Every row gives one point. Each copy is the shape, with its points in the same order, turned, moved and blurred by noise. Say if it was mirrored as well.

Shape (6 x 3):
[[ 14 -52 -18]
 [ 11  23  17]
 [-27  20   3]
 [ -8  20 -20]
 [ -9  19  19]
 [ 13  25  27]]
Copy 1 (6 x 3):
[[  8  -2  55]
 [ 13  -2 -29]
 [-31 -10 -22]
 [-25  16 -11]
 [ -6 -14 -27]
 [ 17  -6 -34]]
Copy 1 is: mirrored
Copy 2 (6 x 3):
[[ -9 -60  -6]
 [ 10  22  -2]
 [-30  24  -3]
 [-20  11 -28]
 [ -8  23   6]
 [ 15  25   6]]
Copy 2 is: only turned
Copy 3 (6 x 3):
[[ 25 -30 -35]
 [-12  16  25]
 [-38  15  -3]
 [-14  28 -15]
 [-27  10  15]
 [-13  15  34]]
Copy 3 is: only turned
Copy 4 (6 x 3):
[[ 31 -47 -17]
 [ -1  20  14]
 [-34   7 -11]
 [-10  13 -26]
 [-20  14  12]
 [ -7  21  24]]
Copy 4 is: only turned

Shape (8 x 4):
[[ 15 -16  -2   5]
 [ -3  26 -58  16]
 [ -9  45   7 -32]
 [ 14   6   2  17]
 [ 22  -8  -1  -1]
 [ 15  -1   4  12]
 [ 10 -25   8  14]
 [  3 -20   4  13]]
Copy 1 (8 x 4):
[[  7 -17  15   5]
 [ 51  24 -22 -15]
 [ -6  54  28 -12]
 [ 15   1  14  23]
 [ 12  -8  25   8]
 [  9  -5  17  19]
 [ -4 -22  15  21]
 [ -5 -16   6  18]]
Copy 1 is: only turned
Copy 2 (8 x 4):
[[ 26  -3 -15  18]
 [ 37  60  10 -17]
 [-17  16 -25 -41]
 [  3  18 -10  12]
 [ 14   4 -26  17]
 [  8   5 -18  16]
 [ 15 -10  -5  24]
 [ 14 -11   2  22]]
Copy 2 is: mirrored

Shape (13 x 8):
[[ 34  36  10  12  10  -8   6  19]
 [ 15  16  41  -4  18   1  35  23]
 [-29   4  -4  15 -37 -16  -4  -2]
 [  0   5   3  10   1  20 -19  31]
 [-12  13  19 -15 -10   0  20  14]
 [-39  -4 -47  10   4 -14  10 -15]
 [-37  21  -6  24  -7 -18  26 -13]
 [ -8  12 -28  23  -4 -40   1  -2]
 [  9 -14  -8  28   2  14  -2  12]
 [  2 -13   8  -7  11  12  -6 -10]
 [ -2   2   1  -3   8  25  11  -2]
 [ 15  27   8   4  -5   2  16   2]
 [  5 -22  -8  -6  -2  33  22  19]]
Copy 1 (13 x 8):
[[ -5  27  26  -9  -5  24  60  -7]
 [-18   3  36 -31   1  24  43  23]
 [ 11  25   7  24 -29 -30   3  18]
 [-18  33   8  -5 -11  27   1  -6]
 [ -6  15  18 -24 -11  -8  24  33]
 [-31   8 -20  37 -19 -39  23   2]
 [-15  22  14  30 -13 -25  35  41]
 [-13  25  14  29 -30 -28  41  -7]
 [ -8   9   7  16 -14  26   5  -6]
 [ -4   1   7  -7   9  -6   2  -9]
 [-12   1  -6  -7  10  13  16  11]
 [  1  21  12  -9  -1   8  43  17]
 [ -8 -12 -15 -12 -15  20   2  15]]
Copy 1 is: mirrored
Copy 2 (13 x 8):
[[ 23  23   0  32  -9 -15 -15  -9]
 [  6  26  22  27  18 -15  24 -13]
 [-41 -13  -1  15 -42  17  -1   2]
 [  2  13  20  12  -6  32 -20  14]
 [-23  23   6  10  -6   5  18 -12]
 [-36 -34 -45   4  -1  21 -11 -11]
 [-37 -20 -21  39 -14   7  10 -24]
 [-23 -20 -30  22 -22 -12 -25  -2]
 [ 14 -18   3  14  -8  18  -6  18]
 [  7 -11  12 -12   2  15  -1 -15]
 [  7   2  -1   0   3  25  14 -13]
 [  8  13  -3  22 -17  -2   5 -18]
 [  9   6  -7  -9   4  30  27  17]]
Copy 2 is: only turned
Copy 3 (13 x 8):
[[ 29  14  24  11 -17 -32 -13  18]
 [  3  16  57 -10  -4 -32  16  10]
 [-17 -33 -24  21 -25 -12  -1  -4]
 [ -5  -2   8  19  16 -10  -3  39]
 [-23   0  16 -11  -9 -22  12  12]
 [ -1  -1 -45  16  11  -9  27 -22]
 [-12  -2 -14  28 -23 -28  19 -25]
 [ 22 -17 -29  20 -11 -26   1 -11]
 [ 14 -10   9  28  12  18  12  15]
 [ -1   3  10  -7  14  14  -5   1]
 [ -9  17   8   0   2   9  13   7]
 [ 12  15  14   6 -23 -13   1  14]
 [ -2  -5  11  -6   8  22  35  28]]
Copy 3 is: only turned
